Each row is a point. Each table stands for the endless flat space through its points: a line for two points, a plane for three, and so on. Write the one point that lies in both, or say that there is none.

First (2 x 3):
0:  .01  .15  .14
1:  .31 -.15 -.22
Second (2 x 3):
0:  .16  .10 -.04
1:  .16  .05 -.04
They share:  .16  .00 -.04

First (2 x 6):
0:  .13 -.25  .03  .09  .21  .00
1:  .03 -.15  .03 -.11  .11 -.10
Second (5 x 6):
0:  .34 -.32 -.13 -.06  .45  .30
1: -.02 -.40  .07  .10  .09 -.08
2: -.11 -.39 -.05  .11  .21 -.07
3:  .26 -.32  .13 -.01  .24  .26
4:  .32 -.12  .33 -.02  .03  .22
They share: no point

First (2 x 8):
0: -.14  .18 -.32  .13  .07  .04 -.17 -.10
1: -.18  .32 -.44  .09  .17  .18 -.29  .02
Second (2 x 8):
0: -.22  .17 -.35  .11  .00 -.03 -.06 -.14
1:  .06 -.07 -.23  .27  .04 -.27 -.26 -.06
They share: no point

First (5 x 9):
0: -.07  .04  .07 -.11 -.02  .35 -.67  .18  .32
1:  .17  .10 -.03 -.23 -.25  .33 -.40  .29  .24
2:  .11 -.03  .03 -.24 -.33  .12 -.26  .39  .46
3:  .11  .03  .03 -.25 -.21  .22 -.48  .32  .41
4:  .23 -.09 -.15 -.17 -.56  .12  .11  .25  .15
Second (3 x 9):
0: -.05 -.07  .07 -.20  .02  .18 -.42  .32  .21
1: -.12 -.11 -.05 -.04 -.30  .20 -.25  .15  .21
2:  .04  .06  .13  .05 -.15  .39 -.23  .24  .32
They share: -.07 -.06  .01 -.03 -.23  .25 -.26  .19  .24

First (4 x 11):
0:  .18  .28  .11 -.23 -.21 -.18 -.04 -.33  .37 -.05 -.02
1:  .01  .14  .20 -.25  .00 -.20  .00 -.14  .14 -.04 -.05
2: -.29 -.06  .10  .09  .20 -.12 -.20  .06 -.04 -.08  .01
3:  .16  .00  .29 -.03  .13 -.38 -.44 -.19  .23 -.43 -.08
Second (5 x 11):
0:  .07  .03  .17  .08 -.13 -.17 -.03 -.12  .44  .21  .30
1: -.09  .12 -.27  .15 -.20 -.16 -.35 -.30  .04 -.25 -.01
2:  .11 -.14 -.05  .00 -.15 -.09 -.13 -.29  .46  .03  .46
3: -.01  .01 -.29  .02 -.27 -.09 -.31 -.36  .17 -.27  .18
4: -.07  .29  .29 -.07  .11 -.17 -.01  .01  .13 -.10 -.07
They share: no point

First (4 x 14):
0:  .05 -.11 -.03  .19  .19  .07  .01  .10  .13  .15 -.09  .12  .03 -.14
1: -.08 -.14  .17  .03  .23  .02  .06  .07  .23  .34  .10 -.01  .09 -.23
2:  .09 -.24 -.01  .16  .27  .10  .01  .09  .12  .09  .03 -.04  .00 -.19
3: -.35  .12 -.11  .38  .14 -.05 -.04  .35 -.03  .16 -.05  .27  .28  .14
Second (5 x 14):
0: -.26  .21 -.06  .25  .19 -.13 -.07  .26 -.03  .29 -.21 -.17  .20 -.05
1: -.36  .23  .08  .23  .19 -.13  .01  .20  .19  .31 -.23 -.23  .30  .13
2: -.31  .19  .03  .18  .19 -.11  .03  .19  .12  .34 -.17 -.23  .30  .02
3: -.17 -.10 -.15  .03  .37 -.03  .10  .33 -.09  .38  .02  .15 -.04 -.26
4: -.02 -.40  .00  .40  .07 -.03 -.24  .06  .00 -.13  .24  .37 -.22 -.11
They share: no point

First (5 x 18):
0: -.32  .18 -.20 -.28 -.22 -.35 -.37 -.09 -.41 -.05  .01 -.07  .22  .47  .02 -.16  .22  .36
1: -.07 -.61 -.14  .51 -.16  .50 -.13 -.13  .37 -.66  .22  .42  .41 -.21  .38  .59  .14 -.06
2: -.03 -.07  .16 -.03 -.07  .25 -.24 -.27 -.04  .01 -.12  .01  .10  .40 -.24 -.04 -.18  .27
3: -.08 -.40 -.04  .33 -.28  .49 -.17 -.16  .18 -.41  .14  .38  .26  .07  .16  .29 -.03 -.01
4: -.14 -.32 -.12  .18 -.24  .21 -.19 -.09  .05 -.41  .19  .29  .30  .09  .22  .28  .18  .06
Second (5 x 18):
0: -.01 -.50  .02  .17 -.30  .36 -.37 -.11 -.37 -.14  .07  .26  .26  .05  .08  .23  .17  .17
1: -.02 -.07 -.47 -.12  .02  .03 -.40 -.21 -.24 -.13  .37  .32  .39  .17 -.28  .17  .03  .39
2:  .04 -.65  .07  .46 -.52  .36 -.36 -.30 -.42 -.21  .05  .11  .24  .09  .14  .08  .23  .01
3: -.11 -.27 -.22  .07 -.30  .17 -.43 -.20 -.17 -.13  .20  .12  .36  .16 -.03  .03  .09  .27
4: -.05 -.12 -.26  .23 -.28  .01 -.07 -.42  .09 -.52  .23  .31  .17  .49 -.12 -.04 -.17 -.17
They share: no point

First (2 x 20):
0:  .20 -.33  .01  .04  .08  .12  .09  .04 -.04  .18  .30  .25 -.14  .01  .23 -.21 -.14  .24  .13  .23
1:  .44 -.05 -.23  .24 -.08  .28 -.11 -.08 -.16  .22  .14  .13 -.14  .13 -.01  .03 -.02  .12  .13  .11
Second (5 x 20):
0:  .29 -.31  .24 -.04  .03  .30  .18 -.26 -.16  .35  .19  .39 -.50 -.22  .13 -.47 -.17 -.12  .01  .06
1:  .37 -.43 -.28  .30 -.02 -.05 -.18  .16 -.04  .16  .46  .17  .02  .05 -.02  .14 -.02  .28  .03  .10
2:  .34 -.43  .08  .09  .01  .19  .06 -.08 -.13  .34  .37  .26 -.31 -.16  .10 -.25 -.02  .07 -.03  .13
3:  .31 -.20  .20  .11  .15  .33  .30  .04 -.23  .18  .30  .19 -.26 -.08  .17 -.33 -.03  .19  .06  .13
4:  .34 -.25 -.10  .27  .10  .12  .08  .24 -.15  .07  .40  .10  .01  .07  .09  .00  .01  .37  .09  .15
They share: no point

First (5 x 24):
0: -.07 -.30  .10 -.10 -.18  .13 -.04  .23  .06 -.13 -.20  .20 -.02  .14 -.40  .30 -.03  .15  .18  .09  .18 -.07 -.01 -.27
1: -.04 -.51 -.29 -.18  .05  .36 -.22  .11 -.07 -.17 -.23 -.01 -.30 -.07 -.22  .52 -.39 -.02  .20 -.16 -.05  .20 -.12  .02
2: -.35 -.05 -.09  .24  .24 -.12 -.26  .11  .00  .18  .00  .27 -.13 -.20  .00  .24 -.16  .16 -.05 -.24  .17  .11 -.28  .06
3: -.32 -.15 -.11  .16  .23  .02 -.26  .09  .01 -.01 -.19 -.01 -.16 -.17 -.02  .34 -.27  .16  .04 -.26  .11  .18 -.36  .06
4: -.24 -.29  .09  .02  .05 -.02  .06  .27 -.23 -.03 -.11 -.15 -.12 -.15 -.22  .16 -.01  .20  .14 -.14  .13  .12 -.30  .00
Second (5 x 24):
0: -.07 -.25 -.44  .09  .09 -.13 -.22  .29 -.35  .46  .02  .25 -.48 -.18 -.05  .27  .16  .07  .08 -.34  .21  .22 -.03 -.06
1: -.32 -.08 -.04  .12  .17  .03 -.28  .25 -.24  .23  .46  .08 -.11 -.38 -.16  .10 -.06  .30 -.33  .04 -.07  .20 -.19  .25
2: -.34 -.23  .07 -.02  .16 -.07 -.16  .16 -.04 -.07  .26  .22 -.11 -.29 -.05  .09 -.30  .17 -.14 -.05 -.05  .20 -.29  .29
3: -.19 -.08 -.29  .12  .11 -.10 -.23  .15 -.48  .40 -.05  .22 -.28 -.34 -.22  .30  .10  .10  .01 -.36  .28  .15 -.12 -.14
4: -.28 -.11 -.11  .12  .16 -.05 -.16  .14 -.36  .25  .06  .18 -.15 -.35 -.21  .23 -.04  .13 -.04 -.25  .17  .12 -.21  .01
They share: -.25 -.24 -.11  .09  .17 -.06 -.10  .20 -.22  .19  .10  .20 -.21 -.25 -.10  .19 -.09  .10  .02 -.22  .10  .14 -.21  .11

First (5 x 24):
0: -.02  .08 -.09  .11  .06 -.03 -.05  .18  .08 -.16  .17 -.26 -.22  .02  .16  .11 -.06 -.33 -.32  .37  .06  .21  .14 -.35
1:  .00  .59  .14 -.04 -.06 -.10  .18  .78 -.11  .08  .02 -.32 -.18 -.09  .15  .06  .06 -.53 -.24  .26  .30  .43 -.05 -.09
2:  .01  .06 -.04 -.19  .19 -.30 -.08  .17  .14  .16  .19  .07 -.06 -.32  .44  .05 -.09 -.12  .10  .13 -.18 -.01 -.08 -.17
3:  .08 -.01 -.35 -.04 -.03 -.29 -.04  .33 -.18  .11  .26 -.26 -.20 -.05  .17 -.29 -.33 -.37 -.07 -.06  .06  .05  .21 -.04
4:  .06 -.21 -.38  .18  .04 -.04 -.19 -.01 -.01 -.21  .34 -.36 -.30  .14  .07 -.07 -.28 -.31 -.37  .25  .01  .10  .33 -.36
Second (5 x 24):
0: -.04 -.30 -.22 -.18  .09 -.09 -.37  .02 -.08  .23  .39 -.15  .03 -.21  .24 -.05 -.14 -.33 -.12  .05  .01  .11  .20 -.49
1:  .16  .22  .06 -.01 -.03 -.20  .15  .38  .04 -.14 -.03 -.06 -.53 -.23 -.12 -.27 -.03 -.13 -.11  .55  .17 -.04  .16  .00
2:  .05  .32 -.03  .13 -.08 -.02  .11  .42  .13 -.15  .03 -.32 -.63  .10  .18 -.05  .11 -.25 -.05  .58  .18  .25  .06 -.05
3: -.30 -.31 -.06 -.12 -.05  .22 -.43  .09 -.08  .37  .35 -.47 -.21  .05  .40  .07  .01 -.32  .13  .24  .11  .32  .11 -.64
4:  .28  .39 -.28  .11  .09 -.37  .13  .35  .22 -.36  .17 -.12 -.33  .05  .24  .01 -.08 -.34 -.30  .18 -.07  .19  .01  .07
They share: no point

First (2 x 24):
0: -.06  .01  .31 -.16  .05 -.28  .17 -.03  .06  .26  .24 -.19 -.15  .20 -.27  .11  .18  .23 -.12 -.19 -.19 -.26 -.07  .05
1: -.09 -.03  .37 -.11  .10 -.31  .21  .00  .02  .29  .25 -.13 -.13  .15 -.31  .06  .22  .28 -.19 -.13 -.16 -.27 -.13  .03
Second (7 x 24):
0: -.06  .05 -.03 -.01  .26 -.47  .17 -.09 -.24  .60  .66 -.13 -.24  .23 -.36  .21  .25  .43  .05 -.47 -.11 -.25  .05  .20
1:  .32 -.02 -.10 -.14  .32 -.40  .13 -.08 -.29  .38  .81 -.35 -.06  .11 -.34 -.03  .53  .69 -.10 -.53 -.20 -.02  .06  .04
2: -.18  .20  .40 -.11  .08 -.01 -.01 -.10  .50  .09 -.19 -.48 -.11 -.01 -.35 -.11  .19 -.07 -.37 -.14 -.12 -.31 -.20  .02
3:  .24  .37  .00 -.35 -.15 -.41 -.40  .30  .11  .28  .42 -.23  .12 -.10 -.14 -.31  .57  .23 -.43 -.53 -.21 -.19  .08  .09
4: -.34 -.16  .12  .10 -.03 -.44  .23 -.16 -.14  .61  .46 -.14 -.42  .25 -.26  .09 -.03  .18  .41 -.56 -.26 -.37  .10  .23
5:  .50  .36 -.01 -.40  .16 -.22 -.26  .09  .11  .11  .42 -.40  .24  .04 -.36 -.19  .71  .46 -.71 -.30  .00  .05 -.13 -.04
6: -.09 -.08  .02  .04 -.12 -.48 -.01  .13 -.11  .49  .58 -.33 -.24 -.19 -.06 -.40  .29  .28  .31 -.82 -.55 -.34  .28  .16
They share: no point

First (4 x 24):
0: -.36 -.06  .08  .10  .05  .18 -.09  .14 -.32 -.01  .09  .13  .45 -.37  .13  .00  .22  .08 -.29  .21 -.21  .01 -.04  .07
1:  .06 -.01 -.03 -.20  .26  .07  .22  .31  .01  .28  .00  .12  .14 -.28  .36 -.37  .01 -.27 -.15  .04 -.21 -.01 -.04  .06
2:  .12  .17  .03 -.20  .32 -.08  .22  .31 -.02  .31  .12  .06 -.01 -.16  .42 -.31  .19 -.18 -.06 -.02 -.21  .08  .11  .00
3: -.04  .07 -.07 -.16  .22  .08  .12  .33 -.02  .19  .02  .00  .23 -.22  .28 -.29  .05 -.18 -.20  .16 -.13  .10  .05  .10
Second (6 x 24):
0: -.25  .06 -.11 -.03  .17  .03 -.04  .29 -.11  .25 -.04  .08  .13 -.29  .08 -.09  .18 -.02 -.24  .20  .00  .07  .23 -.09
1: -.18  .02  .07  .07  .14  .14  .21  .26 -.11  .24 -.17  .17  .18 -.17  .25 -.17  .37  .30 -.33  .18 -.14  .16  .30 -.22
2: -.02 -.06  .41  .11  .18  .11  .37  .29 -.29  .06  .06  .02  .44 -.22  .52 -.27  .43  .40 -.22 -.03 -.39  .13  .16 -.10
3: -.25 -.02  .31  .01  .15  .25  .40  .15 -.29  .01 -.02  .16  .41 -.13  .46 -.41  .58  .50 -.22  .08 -.42  .13  .17 -.19
4: -.03  .30 -.40 -.12 -.04 -.28 -.05  .22 -.17  .52  .11 -.15  .26 -.35  .00  .13 -.01 -.32 -.15  .11 -.10  .07 -.09  .13
5: -.41 -.18  .08  .22  .34  .06  .03  .28 -.06  .10 -.06  .25  .04 -.51  .07 -.14  .13  .07 -.45  .13  .13 -.01  .52 -.30
They share: no point

First (7 x 24):
0: -.15  .31  .34  .15 -.10 -.12 -.27 -.02  .06  .00 -.11 -.22  .01 -.17  .23 -.11  .28  .13 -.34 -.16 -.18 -.16  .09 -.15
1: -.12  .41  .40  .00 -.06  .04 -.37  .04  .06  .31 -.09  .34 -.12 -.28  .07 -.25 -.07  .28 -.26 -.11 -.14 -.08 -.05  .19
2:  .22  .64  .23  .07  .06 -.53 -.19  .44  .01  .17 -.31  .02 -.01  .37 -.14 -.09  .01  .33  .03  .21 -.23 -.22 -.04  .52
3: -.12 -.02 -.31 -.34  .05 -.05 -.38  .35  .44  .25 -.20  .29 -.05 -.27 -.37 -.30 -.17 -.21  .33  .25 -.32 -.11 -.19  .25
4:  .26  .28  .19 -.13  .09  .04 -.57  .31  .14  .24 -.38  .18 -.25 -.23 -.18 -.10 -.04  .05 -.10  .01  .12 -.16 -.23  .13
5: -.12  .51 -.01  .16  .00 -.09 -.30  .21  .21  .17 -.20  .26 -.17 -.25 -.18 -.39 -.14  .29  .00  .05 -.39 -.05 -.02  .24
6:  .03  .39  .02 -.17  .23 -.10 -.02  .23 -.17  .29 -.08  .11  .03  .16  .21  .01  .05  .41  .01  .07 -.06 -.32 -.21  .29
Second (2 x 24):
0: -.02  .21  .11 -.23  .09 -.06 -.29  .21  .13  .22 -.11  .10 -.02 -.12  .02 -.06  .02  .09 -.01  .10 -.20 -.14 -.06  .21
1:  .02  .23  .14 -.28  .14  .00 -.33  .22  .14  .23 -.09  .12 -.06 -.18  .03 -.01 -.01  .12 -.02  .13 -.24 -.08 -.01  .25
They share: -.06  .19  .08 -.18  .04 -.12 -.25  .20  .12  .21 -.13  .08  .02 -.06  .01 -.11  .05  .06  .00  .07 -.16 -.20 -.11  .17
